Each row is a point. Each copy is the shape, with its points in the same order, turned, moved and blurred by noise. Some copies are also mirrored. Which?
In the rows, zero is written as 100.

Shape:
95	123	55
93	138	53
95	133	92
85	87	96
125	101	92
59	44	132
Copy 1, 6 rows:
108	139	60
124	143	57
123	114	85
82	94	81
90	125	111
50	42	86
Copy 1 is: mirrored
Copy 2 (6 x 3):
80	51	60
74	38	66
74	59	97
80	102	84
116	78	94
69	164	89
Copy 2 is: mirrored
Copy 3:
28	104	85
25	114	81
59	126	89
76	94	121
82	91	79
112	85	170
Copy 3 is: only turned

Shape, 9 rows:
148	107	145	102
108	80	118	96
84	107	142	67
161	120	116	90
128	135	55	50
71	137	125	106
115	63	130	112
67	89	72	47
80	118	69	77
Copy 1, 9 rows:
142	131	106	135
103	92	109	127
86	122	139	94
153	126	83	104
123	87	70	44
64	135	95	106
112	85	111	154
77	53	111	63
77	79	77	69
Copy 1 is: only turned
Copy 2:
159	125	123	64
118	102	94	67
89	133	113	50
167	144	100	84
120	173	45	111
81	128	132	97
131	81	103	58
66	131	44	78
82	135	69	110
Copy 2 is: only turned
Copy 3 (9 x 4):
102	81	157	55
88	63	122	101
59	96	108	72
131	92	122	54
130	103	48	71
62	134	110	111
92	62	149	98
75	75	38	110
104	110	58	117
Copy 3 is: only turned
Copy 4:
106	106	116	48
87	83	88	85
44	104	80	52
120	133	97	61
98	166	40	106
32	125	109	89
90	57	99	79
45	101	18	112
58	126	52	122
Copy 4 is: only turned

Shape:
118	89	113	156
78	71	48	60
145	106	80	130
91	109	94	153
102	61	119	106
41	91	121	46
121	79	109	99
Copy 1, 7 rows:
93	91	149	139
126	37	80	54
117	61	110	154
126	102	140	123
69	76	120	95
87	110	68	32
77	69	102	113
Copy 1 is: mirrored
Copy 2 (7 x 4):
122	41	84	114
55	138	61	83
138	79	56	121
95	51	79	138
100	74	102	74
47	129	144	91
118	91	91	85
Copy 2 is: only turned
Copy 3 (7 x 4):
81	154	123	131
116	46	126	92
104	124	96	168
60	131	103	119
116	130	138	92
122	86	103	25
129	122	121	109
Copy 3 is: only turned
Copy 4:
80	65	109	107
162	159	94	124
128	60	108	88
86	79	76	110
95	117	136	116
95	195	91	93
111	111	130	95
Copy 4 is: mirrored

Shape (9 x 6):
88	102	114	84	64	145
120	124	69	122	92	88
142	130	134	95	153	44
76	149	32	104	128	94
105	106	136	137	110	132
139	99	113	91	121	97
66	76	87	56	96	71
130	95	63	123	93	150
84	139	180	84	126	109
Copy 1 (9 x 6):
100	72	132	112	48	113
100	119	64	90	97	123
101	167	125	45	151	93
166	91	51	80	106	120
107	141	132	129	76	98
91	120	128	89	121	121
97	41	108	67	115	72
106	96	94	145	97	150
130	143	171	58	70	77
Copy 1 is: mirrored
Copy 2, 9 rows:
97	124	66	113	97	151
118	78	57	83	81	78
136	131	133	95	76	22
44	67	53	71	100	36
122	130	87	113	144	97
132	106	118	86	95	86
59	79	117	138	64	103
113	69	66	64	138	124
91	191	103	121	114	73
Copy 2 is: only turned

Shape:
103	62	61	119	85	109	111	142
87	144	86	113	115	73	129	100
168	110	125	119	58	102	103	74
135	82	138	66	144	95	60	131
134	111	64	85	104	97	101	142
134	147	106	55	58	127	51	112
100	95	106	132	103	81	116	68
112	57	127	107	148	151	108	43
86	115	115	75	78	87	60	49
161	90	137	120	57	107	112	91
87	79	71	147	103	150	72	140
113	122	125	55	98	124	144	127
133	88	67	151	136	87	101	41
Copy 1:
45	67	85	123	85	79	70	108
110	108	78	113	101	67	138	68
158	77	98	136	34	115	88	106
132	96	131	126	124	45	71	160
95	79	62	117	91	50	83	116
144	99	53	77	61	82	85	176
113	109	113	125	94	106	104	65
118	163	142	149	97	99	32	94
150	114	103	63	106	112	84	106
130	81	118	145	31	104	85	119
40	112	75	137	117	115	73	145
101	131	102	106	42	33	112	116
135	100	88	169	122	113	62	49
Copy 1 is: mirrored
Copy 2 (13 x 8):
80	49	115	115	111	128	152	123
93	93	71	96	115	150	94	156
136	48	75	124	130	44	89	139
87	131	146	81	137	56	93	108
103	82	99	82	128	106	150	136
130	122	81	95	77	45	144	141
107	67	74	126	115	114	62	127
131	56	128	70	98	101	42	81
110	120	55	128	64	79	74	99
120	43	98	121	126	48	89	143
125	74	152	138	86	147	143	117
87	71	99	37	97	89	106	171
144	66	73	120	151	137	66	81
Copy 2 is: mirrored
Copy 3:
94	70	87	52	53	106	123	123
128	120	70	64	122	71	80	157
95	128	59	138	59	42	126	95
99	83	122	154	85	120	78	134
91	97	64	91	52	105	87	161
57	155	96	113	48	86	39	103
119	113	78	81	123	66	118	98
99	125	106	126	141	138	154	80
86	130	88	102	125	74	54	66
90	123	88	127	58	46	139	107
133	104	110	54	38	138	112	102
48	134	115	90	95	96	100	164
155	102	23	100	119	107	129	89
Copy 3 is: mirrored

Shape, 15 rows:
72	161	105	123	93	90	149	115	150
149	86	84	113	81	141	82	153	120
140	53	87	72	114	61	95	107	70
75	111	59	99	75	146	97	75	74
116	77	102	65	150	90	136	89	54
47	100	92	80	95	67	125	93	93
115	133	107	107	131	130	161	109	97
47	121	76	137	117	95	128	106	70
85	100	98	77	69	69	81	82	96
107	109	162	152	77	87	71	69	178
139	56	106	132	72	115	109	108	105
100	130	105	87	51	80	132	101	52
73	110	106	100	172	89	93	63	124
69	80	130	128	110	98	70	115	49
91	143	100	164	79	90	144	115	29
Copy 1 (15 x 9):
45	122	73	118	159	128	135	74	79
88	116	40	109	52	103	82	109	134
124	106	112	94	32	88	154	116	108
63	132	106	95	97	78	50	105	63
116	131	137	76	49	112	140	82	69
70	108	113	85	110	109	139	123	49
88	153	90	99	95	150	104	48	85
106	115	108	116	127	127	97	105	42
73	114	124	84	98	70	132	134	99
54	48	97	90	145	108	109	81	170
85	96	103	137	50	123	86	115	133
73	168	134	108	104	112	130	138	95
98	74	105	50	116	95	132	47	68
134	98	120	67	96	136	86	145	95
133	164	126	141	137	147	88	116	83
Copy 1 is: only turned
Copy 2, 15 rows:
21	146	90	142	125	79	102	137	77
133	63	95	133	132	44	92	164	76
152	106	141	79	100	53	90	84	83
86	70	88	91	95	136	63	138	84
130	128	164	76	88	105	118	104	74
65	142	127	84	112	101	58	100	101
83	130	121	121	100	108	141	155	58
67	129	99	81	150	136	91	115	69
92	105	106	108	98	81	57	84	122
31	72	88	139	134	36	137	101	161
120	80	86	80	115	45	116	143	104
112	152	70	111	81	109	78	110	104
45	88	172	107	127	105	121	83	88
125	104	114	88	168	122	97	104	130
108	153	39	94	137	136	122	115	77
Copy 2 is: mirrored
Copy 3:
62	122	114	114	57	114	163	105	93
121	81	81	46	88	108	98	138	31
82	60	74	91	127	94	33	88	87
114	110	106	95	166	115	139	79	50
91	56	129	116	131	128	50	75	101
34	105	105	99	130	110	114	64	97
109	77	143	119	77	140	113	95	83
47	85	113	139	124	124	145	78	47
67	123	92	89	138	71	97	87	92
75	102	116	89	87	14	151	168	105
112	52	95	61	95	62	105	100	57
85	131	121	104	99	83	88	45	54
61	79	122	138	143	114	116	145	127
41	74	132	106	146	78	86	115	27
73	91	126	157	88	88	117	53	5
Copy 3 is: mirrored

Shape (14 x 11):
92	91	111	75	119	104	109	96	109	78	122
120	63	115	144	128	98	99	122	138	97	147
104	105	89	105	116	68	103	92	115	91	88
73	81	140	109	57	47	116	149	93	79	97
109	99	105	96	123	109	76	122	121	97	78
120	101	77	125	86	101	111	104	131	80	93
112	122	100	88	78	110	121	115	57	126	71
110	115	119	117	97	79	82	64	145	81	138
83	90	103	107	124	94	73	70	122	120	109
74	130	70	85	55	89	96	150	40	107	85
57	153	127	151	61	90	128	150	122	79	105
121	142	77	98	131	103	93	94	55	97	75
76	94	106	143	133	120	137	87	123	73	114
67	58	153	148	63	107	80	91	90	52	144
Copy 1:
85	82	86	99	141	110	117	92	107	110	79
80	87	80	110	112	118	118	160	157	115	106
134	72	85	84	127	91	101	100	116	112	109
68	69	102	46	92	88	105	128	69	73	127
113	92	96	90	128	76	80	120	122	112	66
135	72	78	106	111	120	77	126	114	89	98
126	118	104	70	73	107	77	69	81	108	81
103	39	86	122	118	99	111	93	156	86	112
100	91	107	120	139	83	91	88	142	122	115
110	139	65	67	81	75	68	72	54	67	102
102	97	114	55	99	112	98	123	119	5	113
164	120	82	93	99	78	112	69	103	111	71
119	101	116	111	149	139	130	129	128	87	104
50	74	124	150	95	96	138	134	90	65	122
Copy 1 is: mirrored
Copy 2 (14 x 11):
91	127	102	99	125	122	125	74	136	94	95
80	123	108	96	65	161	83	101	151	123	116
83	75	90	123	89	109	116	64	129	89	98
79	90	55	132	115	149	119	147	118	70	77
67	105	99	97	82	87	89	80	125	87	99
112	112	78	126	63	110	93	80	122	107	90
121	88	101	135	140	78	76	94	89	85	110
95	99	141	129	59	143	131	72	146	79	82
61	97	138	126	94	116	122	62	118	106	104
106	126	54	156	131	83	87	92	61	47	110
92	116	67	185	103	143	69	107	150	76	49
95	89	103	108	119	93	75	37	84	65	102
95	112	94	107	106	148	85	58	151	142	57
85	135	119	112	95	192	116	134	95	98	42
Copy 2 is: only turned
Copy 3 (14 x 11):
74	95	116	102	125	98	106	119	84	83	75
92	89	130	116	101	95	129	186	120	120	93
96	96	103	109	123	100	67	128	110	90	127
110	159	110	116	59	84	83	143	99	46	89
111	110	109	97	128	92	84	116	113	131	87
107	90	93	69	96	106	92	142	101	100	118
97	135	51	89	92	92	111	72	122	95	121
83	100	161	103	108	144	102	135	103	99	129
88	83	135	132	121	96	99	102	106	120	124
120	169	46	109	93	90	96	90	60	87	124
91	145	87	108	35	153	65	151	93	102	79
116	107	47	111	152	132	99	87	111	105	114
80	47	99	117	82	121	89	144	96	101	79
132	96	156	127	51	121	142	136	82	54	81
Copy 3 is: only turned

Shape:
66	66	106	95	124	130	51	138	89	95	88	138
61	130	84	75	84	101	94	79	147	112	137	117
139	57	111	129	98	72	95	74	161	130	51	73
133	120	92	98	140	143	82	73	94	111	99	87
81	95	103	109	72	128	86	92	84	122	122	136
143	80	86	99	81	80	49	108	133	78	110	125
127	81	54	90	75	108	97	63	80	113	115	105
129	74	84	132	74	94	56	104	136	151	71	137
132	115	72	77	53	145	17	50	91	129	73	148
77	96	69	115	56	146	84	52	131	151	78	75
132	131	109	123	107	104	57	107	108	61	65	84
71	79	83	117	111	144	78	48	129	84	69	59
89	67	131	133	89	86	97	101	92	81	131	105
70	48	106	125	116	66	94	127	71	143	72	102
104	122	107	79	69	107	54	135	91	77	131	56
62	58	114	93	129	75	82	86	142	104	134	56
66	57	113	56	90	146	112	58	113	60	115	105
71	77	82	67	97	65	76	63	115	137	124	54
Copy 1, 18 rows:
147	138	60	90	134	122	85	72	166	66	72	133
91	75	86	85	98	129	130	91	134	97	138	100
150	81	127	62	39	65	83	135	116	115	44	70
97	125	112	85	119	139	77	86	117	123	70	53
110	109	81	102	83	144	95	59	118	66	87	116
140	143	98	42	58	130	87	120	139	68	106	91
70	113	74	75	65	147	89	110	97	67	71	73
129	106	96	47	29	115	69	90	147	97	68	116
80	90	119	41	67	188	63	66	169	56	49	97
75	46	86	119	59	123	82	83	151	97	65	66
112	153	152	79	104	91	64	96	151	86	91	73
106	77	98	111	120	90	90	88	154	78	64	25
146	127	88	116	83	100	96	89	89	49	104	94
136	105	57	100	95	68	60	101	100	84	50	146
109	136	113	130	106	149	66	141	139	65	131	98
162	71	61	101	122	96	95	135	107	90	116	76
119	100	74	110	128	132	163	97	125	43	65	56
111	45	71	92	104	120	80	148	102	77	102	85
Copy 1 is: only turned
Copy 2:
116	97	149	90	115	72	62	94	65	87	76	152
126	124	90	47	125	68	81	135	102	94	167	105
118	68	103	21	142	122	74	73	123	104	66	29
86	98	100	78	117	148	81	114	51	66	119	88
102	98	116	82	107	75	77	132	67	133	115	99
161	100	77	93	113	106	62	120	114	94	70	84
108	91	57	91	123	90	83	109	53	116	117	64
117	71	110	71	139	100	24	105	116	139	78	69
92	108	58	74	144	120	18	173	51	140	80	114
67	75	78	14	121	74	36	125	64	111	126	63
102	95	83	61	76	158	81	108	113	75	70	115
102	61	83	5	104	100	72	92	45	63	97	95
133	102	126	74	76	77	120	103	85	116	95	79
92	106	138	80	118	68	85	31	85	129	75	88
94	148	83	86	60	84	81	133	105	60	90	93
153	131	127	21	105	68	92	72	82	59	110	62
126	90	100	38	133	53	133	145	37	66	99	107
122	150	77	40	128	65	73	74	68	84	121	49
Copy 2 is: only turned
Copy 3 (18 x 12):
139	89	110	80	99	124	77	150	88	87	70	155
91	116	54	101	91	107	85	42	108	97	65	136
164	147	118	76	115	49	150	85	140	115	80	72
102	89	97	40	86	120	107	98	129	77	112	76
95	103	111	112	82	122	96	93	100	109	109	142
160	125	70	112	112	85	118	104	118	45	105	121
135	87	79	115	93	133	123	70	121	107	134	97
170	144	142	97	110	85	101	73	123	82	111	131
148	83	125	76	75	125	128	36	63	46	149	135
119	84	141	99	90	98	105	20	100	115	78	84
119	122	87	65	109	71	104	124	78	53	112	67
111	82	119	78	111	112	133	82	90	94	43	59
90	116	88	130	117	90	124	140	112	112	93	122
149	111	120	86	136	95	87	139	114	168	96	128
104	55	54	107	99	52	76	113	92	72	108	103
104	85	65	86	142	76	124	105	142	121	33	119
102	76	66	113	57	132	153	104	91	109	41	117
124	64	57	80	139	83	121	53	129	138	77	118
Copy 3 is: only turned

Shape, 15 rows:
108	66	127	92	89	78	121	103	137	70	136	92
133	127	144	71	163	78	101	83	63	64	78	85
130	141	158	95	125	110	94	141	126	76	130	48
124	160	152	74	81	120	130	144	101	96	77	97
128	85	69	147	114	128	74	52	99	65	67	50
65	127	127	67	103	131	86	45	120	49	90	137
127	137	68	141	87	106	132	125	65	99	130	133
54	112	64	76	89	130	101	91	155	100	83	67
110	138	78	141	87	105	167	82	61	75	87	58
68	114	70	95	72	85	172	133	52	101	76	83
98	116	156	141	60	117	101	81	115	82	107	120
123	76	151	161	86	130	176	84	111	93	127	127
101	111	123	92	162	132	96	128	76	104	151	63
137	81	141	65	62	66	167	72	73	90	130	64
125	107	77	108	92	44	88	42	118	101	88	52
Copy 1, 15 rows:
73	74	126	98	62	72	144	137	117	129	102	98
61	133	118	45	121	55	113	83	78	96	107	30
99	127	143	130	92	25	135	134	87	97	147	57
109	144	139	121	103	42	56	150	88	104	95	63
113	97	104	94	69	112	126	20	106	63	125	85
92	76	120	32	105	60	85	118	75	61	94	139
86	141	90	135	138	143	86	136	130	99	122	92
139	52	101	122	92	47	85	69	107	111	100	135
115	152	98	132	130	116	120	68	124	92	60	87
97	123	73	151	136	105	76	98	98	150	40	91
83	134	141	96	65	89	93	130	105	77	100	135
76	135	193	105	93	145	119	133	127	107	88	119
87	115	127	117	135	75	137	103	42	130	162	70
110	139	114	73	84	87	156	134	108	172	50	66
95	117	67	77	57	63	123	48	154	123	108	94
Copy 1 is: mirrored
Copy 2 (15 x 12):
74	84	112	92	99	72	66	102	132	59	99	92
27	159	116	102	123	129	106	103	74	99	87	60
51	84	107	106	101	161	66	143	111	73	115	44
48	93	136	91	65	143	135	170	87	116	110	93
106	98	57	91	84	128	94	31	77	109	54	70
77	101	156	30	132	87	96	84	82	142	130	79
126	93	134	121	87	154	149	118	67	63	100	140
119	90	59	61	73	95	72	104	115	143	122	115
126	112	85	110	55	111	165	96	53	74	113	73
104	114	76	95	57	74	151	155	51	76	113	137
100	40	157	91	107	94	119	101	89	114	91	69
79	37	130	120	103	89	163	66	128	61	110	91
54	91	77	116	146	156	80	110	79	68	147	105
39	114	128	138	59	39	106	104	80	56	127	88
124	148	97	144	77	73	67	79	93	122	81	65
Copy 2 is: mirrored

Shape (17 x 12):
119	94	78	145	98	53	90	118	84	91	104	106
129	147	66	96	124	93	74	88	122	124	107	136
116	124	80	140	157	42	75	53	115	126	103	124
87	106	72	97	103	25	108	87	135	108	142	87
101	91	112	110	123	121	110	74	92	97	119	61
147	119	162	83	81	66	107	91	91	80	90	135
114	98	143	84	77	100	48	96	84	88	114	92
111	65	121	77	102	110	88	83	74	136	97	109
125	144	94	81	91	79	86	102	72	79	58	85
90	86	109	91	84	72	88	105	109	79	65	102
95	103	28	110	153	95	104	101	97	71	133	112
108	167	48	109	121	72	141	97	55	171	126	124
88	117	99	87	37	134	135	114	74	135	127	91
89	94	124	96	110	82	137	146	123	110	109	78
86	97	100	92	101	128	90	76	114	93	88	92
138	56	117	105	126	42	132	121	130	110	127	74
72	125	167	76	105	91	87	94	75	100	70	86
Copy 1 (17 x 12):
80	115	84	100	119	65	133	104	86	124	113	133
98	104	116	73	145	68	117	62	154	71	122	115
77	101	152	121	143	25	137	71	129	89	106	122
88	122	153	84	116	90	140	138	88	62	112	135
124	72	119	92	120	92	108	106	83	98	77	71
138	153	60	121	155	48	89	108	85	66	119	84
129	118	77	80	93	71	95	105	91	100	139	52
124	108	101	70	111	78	90	51	62	88	98	67
86	104	69	102	164	87	113	108	102	100	134	59
70	140	92	101	119	95	77	114	84	86	105	84
66	53	97	97	95	98	147	78	115	67	102	136
119	88	135	83	195	114	159	45	97	91	139	145
156	111	89	57	138	166	106	94	77	117	104	100
112	93	113	94	131	107	62	135	67	77	114	130
102	95	107	97	107	109	87	92	115	84	86	68
99	97	120	68	132	42	97	151	50	63	82	137
119	107	113	129	139	91	70	102	70	94	141	40
Copy 1 is: only turned
Copy 2 (17 x 12):
127	110	79	74	72	63	113	143	133	78	115	104
105	116	70	59	141	74	95	84	154	83	125	139
112	68	79	55	138	71	75	137	167	68	84	149
79	82	75	101	115	13	130	124	126	73	80	124
123	57	71	121	120	110	128	110	115	111	103	101
158	123	137	46	133	69	125	87	116	92	97	72
103	87	106	49	117	92	137	98	119	114	128	56
118	108	87	92	146	91	92	113	117	130	98	69
135	113	71	43	84	80	131	62	117	123	88	110
105	107	101	73	88	82	116	102	101	86	76	83
116	87	11	92	116	80	119	117	103	44	122	137
145	142	44	100	149	41	104	134	133	133	122	189
106	133	99	131	119	71	132	95	80	155	157	110
94	136	102	118	108	93	158	122	118	84	83	104
93	81	82	101	121	113	101	83	100	100	102	106
118	112	91	137	118	60	144	136	168	68	57	65
115	101	114	48	127	114	143	114	82	137	64	103
Copy 2 is: mirrored

Shape, 17 rows:
91	88	105	91	123	108	154	88	111	104	100	86
111	101	38	132	109	94	81	84	102	116	137	129
103	94	108	106	93	111	86	85	81	116	103	86
100	92	111	95	92	111	102	156	87	122	88	87
99	94	97	106	85	119	87	103	115	115	104	81
36	89	86	112	86	94	95	86	76	60	101	115
114	90	111	119	128	118	137	114	115	105	93	79
83	166	99	102	138	95	73	88	116	119	93	91
87	129	107	97	95	111	195	115	90	87	86	84
114	107	96	97	121	75	77	94	104	117	91	88
98	105	100	96	109	102	97	92	98	103	141	101
65	92	111	92	102	80	118	116	119	112	115	100
112	91	94	96	138	88	78	95	100	93	113	92
106	106	106	104	89	109	78	85	93	93	83	129
103	107	79	106	98	100	116	90	92	110	94	92
105	101	108	94	91	63	83	88	107	34	96	86
115	114	111	166	105	64	75	91	94	117	113	101
Copy 1 (17 x 12):
102	90	114	108	77	64	103	152	85	117	85	93
92	90	75	90	94	142	44	103	95	130	105	64
109	120	126	92	90	111	105	103	85	98	104	77
109	136	87	120	111	88	129	117	107	83	117	99
106	111	110	91	118	93	98	106	85	90	105	82
109	53	128	84	75	112	116	92	131	121	126	110
119	115	110	126	101	73	93	146	99	103	73	89
115	94	81	99	100	113	122	74	65	127	40	86
81	108	103	99	64	39	126	152	136	117	63	106
117	116	96	96	95	132	105	115	63	109	82	100
101	106	102	101	80	90	79	92	75	122	105	95
105	95	96	102	107	78	116	121	84	134	117	116
128	101	101	116	79	120	80	108	67	103	93	107
77	101	130	108	99	133	106	92	96	102	93	97
95	106	100	85	83	104	100	124	100	107	87	82
110	93	132	77	81	116	86	100	94	96	84	163
129	142	119	91	115	142	80	99	104	151	82	91
Copy 1 is: mirrored
Copy 2:
79	113	130	109	108	87	112	111	106	108	128	136
127	81	140	125	110	63	69	83	106	126	84	56
98	80	82	102	103	99	78	105	97	112	109	105
57	103	101	90	111	135	85	94	114	83	89	92
92	72	105	106	120	115	92	85	106	112	90	113
86	75	128	86	40	81	69	84	54	104	110	92
83	97	128	107	109	99	120	122	131	90	111	114
98	100	78	149	67	101	133	87	106	148	99	75
27	113	119	95	96	62	148	128	85	71	112	116
119	106	88	123	100	121	101	99	105	111	100	85
91	97	116	91	104	99	88	106	85	146	101	91
80	120	128	95	82	108	98	100	89	119	75	118
120	108	118	105	99	126	93	106	97	125	120	79
116	87	79	80	89	81	96	74	100	102	101	86
87	93	110	120	104	83	96	98	91	95	102	89
128	84	108	85	76	121	113	118	45	88	118	81
130	76	99	124	80	91	81	140	123	108	66	76
Copy 2 is: only turned
Copy 3, 17 rows:
94	63	77	94	79	99	77	109	109	107	93	86
72	122	98	134	106	132	129	103	70	121	151	75
95	111	121	109	95	86	95	121	91	102	113	118
131	110	84	78	102	91	122	147	106	103	95	123
85	122	98	95	102	102	96	133	94	87	107	109
69	84	116	90	55	128	136	90	116	96	132	141
111	79	91	80	99	112	74	139	111	118	99	81
109	110	122	137	131	134	101	91	132	66	90	87
123	59	88	79	33	105	105	122	120	95	63	65
93	107	108	127	128	113	99	112	103	119	85	112
82	114	97	107	96	90	108	97	116	110	121	87
80	82	79	77	107	98	124	101	115	96	93	104
86	108	99	123	117	111	94	108	123	134	115	111
104	131	120	97	88	122	97	87	87	109	107	123
97	94	101	116	81	112	105	118	86	105	99	96
51	123	122	99	74	129	104	103	138	138	73	128
82	107	162	98	132	116	122	118	89	127	110	81
Copy 3 is: only turned
